Each row is a point. Before rounding, the points of a table are all equally far from one centre. They may lie mostly on one side of it. Write the centre, to within rounding.
In the rows, 100 means zero.

Points (8 x 2):
190 131

142 50

72 114

95 158

82 145

114 168

74 95

73 96
Centre: 132 110

Points:
140 164 104 114

133 152 64 98

123 162 87 32

133 166 111 28

99 144 59 74

111 168 109 37

121 127 55 111

119 176 99 62

153 172 105 90

82 150 80 67

90 155 80 88
Centre: 130 102 116 71

Points, 12 rows:
118 149 133 154 67 40

94 193 97 112 95 84

119 177 64 96 101 97

99 192 129 123 99 54

126 176 113 125 120 115

99 136 81 47 107 19

104 151 98 115 41 49

136 150 121 129 71 114

144 182 81 79 99 70

100 151 126 167 97 96

148 189 102 113 97 61

109 184 148 103 96 49
Centre: 112 120 106 107 113 63

Points (14 x 9):
77 106 123 179 99 156 65 115 55

107 75 102 187 142 140 48 115 71

20 65 107 152 109 120 92 88 54

81 92 176 150 121 69 43 129 82

115 89 138 154 74 136 18 100 76

76 124 126 144 137 150 21 145 88

91 122 158 145 94 126 33 153 82

111 128 124 181 151 88 81 166 103

108 68 124 166 88 121 62 164 105

26 102 144 122 148 93 71 130 43

55 68 108 155 190 78 87 128 114

53 58 113 137 157 161 134 95 123

105 144 139 192 114 83 46 115 108

121 101 155 131 138 114 80 181 60
Centre: 105 111 98 97 119 100 93 92 98

Points, 15 rows:
114 65 125 175 112 112 160 101 150 59 108 77

103 93 157 158 118 113 157 100 124 50 117 124

134 80 86 168 96 143 164 102 133 64 127 121

118 56 98 181 129 142 130 93 128 117 101 87

82 74 152 177 112 126 141 113 113 69 129 100

113 80 100 195 77 117 116 104 129 86 134 104

110 71 145 176 94 126 135 101 129 45 102 90

124 103 88 173 83 142 145 111 156 98 108 127

101 68 107 193 97 113 137 84 144 117 107 70

109 85 115 153 97 146 144 99 166 78 135 78

132 95 133 185 110 138 127 100 121 70 108 124

111 75 113 192 78 122 156 129 133 68 103 80

119 84 91 174 88 126 170 133 127 51 127 96

116 112 124 166 94 151 151 85 116 60 112 143

113 88 149 170 120 103 135 114 111 79 86 147
Centre: 98 100 99 126 100 109 139 100 103 92 96 93

Points:
98 133 117 75 87 153 99 80 5 119 81 175 124 92 101 183 103 61

138 120 145 89 20 125 110 44 56 63 77 141 67 41 111 141 108 45

91 145 133 98 80 140 69 62 34 57 105 170 106 43 131 174 51 64

86 124 158 76 75 143 145 52 42 92 134 135 78 57 145 171 95 68

122 148 167 114 18 111 92 76 81 86 119 148 67 82 93 163 103 77

109 161 127 92 60 118 76 60 53 114 74 106 121 40 164 135 115 98

138 124 105 87 35 137 79 80 49 101 71 158 122 31 113 170 100 35

100 144 104 66 68 136 94 49 68 71 140 93 111 39 141 152 101 68

150 141 125 69 33 133 103 79 47 46 88 133 102 36 101 125 100 121

123 146 152 86 55 130 112 85 58 93 132 104 102 88 66 161 83 33

159 126 108 87 86 114 127 110 39 96 85 116 103 79 72 97 131 47

108 161 161 67 21 121 68 90 56 49 107 176 131 56 139 146 95 85

151 102 128 81 10 144 97 48 30 71 63 160 92 76 106 117 128 94

90 137 127 100 28 138 85 89 75 73 119 98 93 26 113 165 120 63

155 110 139 80 40 124 96 79 20 65 71 155 71 60 115 153 83 124

119 130 101 55 27 148 65 108 54 88 76 108 127 31 161 158 65 81

100 128 139 58 72 124 94 70 32 88 48 132 125 79 87 174 115 62

148 128 142 92 47 150 101 93 47 42 70 121 112 55 126 166 57 78

128 176 116 56 76 190 104 68 36 73 112 137 79 81 108 163 92 75

96 125 79 76 50 123 143 74 78 35 105 130 103 24 119 128 102 93

122 112 136 29 71 119 69 68 79 92 111 107 102 74 91 167 94 92

116 121 109 103 30 115 81 77 35 54 125 127 65 77 69 150 133 59
Centre: 92 120 114 81 53 134 96 99 53 95 98 144 89 90 126 105 80 70

Points, 27 rows:
143 117 88 110 73 161 95 89 103 65 195 140 118 121 101 123 64 107 101
 101

169 135 90 127 44 153 124 111 101 80 129 140 108 108 141 117 95 115 109
 122

128 132 89 110 87 149 125 95 81 97 155 147 111 78 127 96 94 140 115 107

144 117 77 145 80 151 97 62 123 77 148 136 109 106 167 94 91 113 88 90

143 119 85 127 69 134 118 79 84 113 141 129 87 77 141 109 106 133 102
 103

124 101 97 105 74 144 95 84 101 92 163 130 121 97 151 139 88 137 136 94

170 111 82 134 81 129 80 104 101 83 158 125 98 100 141 95 47 131 139 75

170 126 100 109 79 161 76 90 88 110 170 135 96 117 144 120 90 116 133
 100

156 113 107 120 85 155 94 118 81 95 159 149 112 106 111 139 88 109 152
 81

168 111 93 100 69 105 105 71 108 67 144 142 108 101 130 121 87 98 135 88

151 106 89 136 80 195 121 73 91 96 123 132 95 112 114 120 105 132 134
 108

129 131 93 113 99 187 125 92 104 128 153 118 117 110 109 127 90 138 111
 60

147 104 112 120 53 141 130 94 103 93 152 171 87 115 132 111 81 126 117
 71

144 94 102 134 54 118 120 93 88 92 131 150 101 117 141 92 109 135 120 87

124 90 91 100 69 146 108 86 120 97 175 150 106 101 114 92 98 143 127 83

158 103 93 105 79 149 108 65 117 103 130 154 115 132 162 95 112 106 120
 107

145 129 96 110 86 130 86 76 127 97 164 153 92 104 138 122 73 124 137 73

154 102 103 103 83 169 104 75 88 86 161 154 105 102 114 141 102 142 83
 87

157 115 82 74 64 129 108 82 104 101 133 123 119 120 148 123 113 119 121
 59

154 129 99 130 89 111 124 79 107 89 143 133 120 94 134 120 99 142 91 81

130 117 98 125 85 132 80 95 64 79 140 171 112 107 118 133 92 128 110 83

177 128 71 101 73 142 104 109 88 91 140 141 108 86 119 119 98 118 111 47

154 120 116 114 102 146 109 108 104 98 138 178 94 109 161 145 95 114 98
 89

165 123 77 92 67 169 103 76 91 110 147 145 105 112 138 121 82 139 119 89

150 99 93 102 80 170 116 85 92 98 155 119 125 92 109 110 93 115 160 100

156 112 90 136 97 169 109 77 109 90 106 137 75 95 154 132 105 150 97 107

151 126 86 86 78 130 84 80 104 65 148 142 132 80 144 125 87 110 118 89
Centre: 132 101 102 103 96 151 96 111 112 84 117 111 92 119 116 104 77 103 96 90

Points, 30 rows:
96 115 160 132 148 91 101 121 126 117 92 5 86 69 123 70 108 95 152 87 95
 58 113 93

121 87 162 69 114 100 137 93 87 87 98 63 86 51 108 75 74 42 159 108 70
 59 120 81

109 91 176 96 100 103 121 119 104 102 107 40 75 52 109 62 86 93 159 123
 75 57 157 118

124 51 154 70 132 124 98 69 64 93 97 38 111 92 132 74 83 77 173 101 89
 59 144 117

106 79 116 84 120 160 114 116 117 58 60 52 84 77 140 69 69 29 129 92 66
 43 150 102

129 84 159 67 106 132 120 110 80 70 108 44 104 103 164 87 100 58 156 94
 128 56 152 131

136 79 189 99 119 104 115 69 111 74 49 104 92 88 110 64 103 117 129 110
 115 78 134 110

115 91 187 91 123 105 105 84 96 43 79 50 78 76 101 68 77 97 178 103 105
 69 140 103

93 84 190 89 108 132 123 96 150 87 74 51 120 90 78 70 67 65 176 106 146
 46 141 108

116 91 176 123 103 112 157 95 88 99 106 42 100 92 167 57 67 69 159 61
 111 51 147 103

125 102 171 84 128 103 124 63 101 82 81 29 86 84 145 58 80 48 144 99 127
 74 115 113

84 84 190 82 145 125 161 100 96 87 75 79 92 104 154 77 65 72 172 102 89
 76 166 109

116 95 181 93 102 112 104 117 114 53 109 50 78 67 119 62 56 84 123 96 66
 67 147 55

140 67 171 56 140 114 89 92 108 114 65 48 95 91 105 77 120 97 141 87 114
 62 146 103

110 60 143 101 123 93 123 93 98 64 90 63 110 87 123 44 104 88 177 106 89
 46 144 130

87 85 163 108 153 123 132 104 136 62 85 52 85 66 131 43 91 119 121 25
 123 82 121 110

104 56 176 138 135 126 114 112 106 72 78 21 77 63 156 82 104 85 135 63
 109 65 109 104

124 96 187 74 125 108 127 108 89 64 123 49 122 93 113 93 91 79 179 115
 102 52 137 89

103 81 190 81 138 107 107 90 144 79 93 62 81 93 134 55 95 102 130 93 73
 39 132 66

144 60 153 99 111 110 99 102 74 112 53 67 104 85 147 61 104 77 152 84 78
 36 140 111

136 70 163 80 169 151 128 107 98 110 98 37 100 88 115 66 103 91 167 112
 83 84 140 116

111 65 193 88 132 143 119 106 133 79 82 48 90 56 120 108 87 94 177 104
 103 30 139 104

126 73 147 104 124 174 110 90 98 77 47 56 73 81 117 38 87 85 139 124 96
 40 138 103

111 96 165 103 88 76 113 105 59 82 68 43 97 85 141 58 73 66 130 66 116
 78 142 140

116 112 178 115 86 101 90 124 99 96 83 35 83 71 143 89 105 74 164 122 90
 58 149 120

135 79 152 79 95 126 105 128 104 102 87 18 83 81 123 54 89 57 171 102
 102 64 140 84

130 95 178 104 95 103 110 104 125 106 89 30 125 43 113 90 70 61 169 97
 106 39 124 81

139 92 192 98 128 104 115 120 129 102 70 76 107 95 147 90 85 99 144 117
 143 62 171 111

94 93 141 117 152 103 123 77 77 133 115 15 111 45 153 105 60 104 115 104
 106 64 123 101

126 106 190 85 106 97 125 115 116 85 96 48 84 60 129 54 86 114 159 73
 135 73 149 111
Centre: 88 100 135 106 114 138 106 108 109 104 94 83 106 97 116 94 67 91 130 82
 105 75 113 108
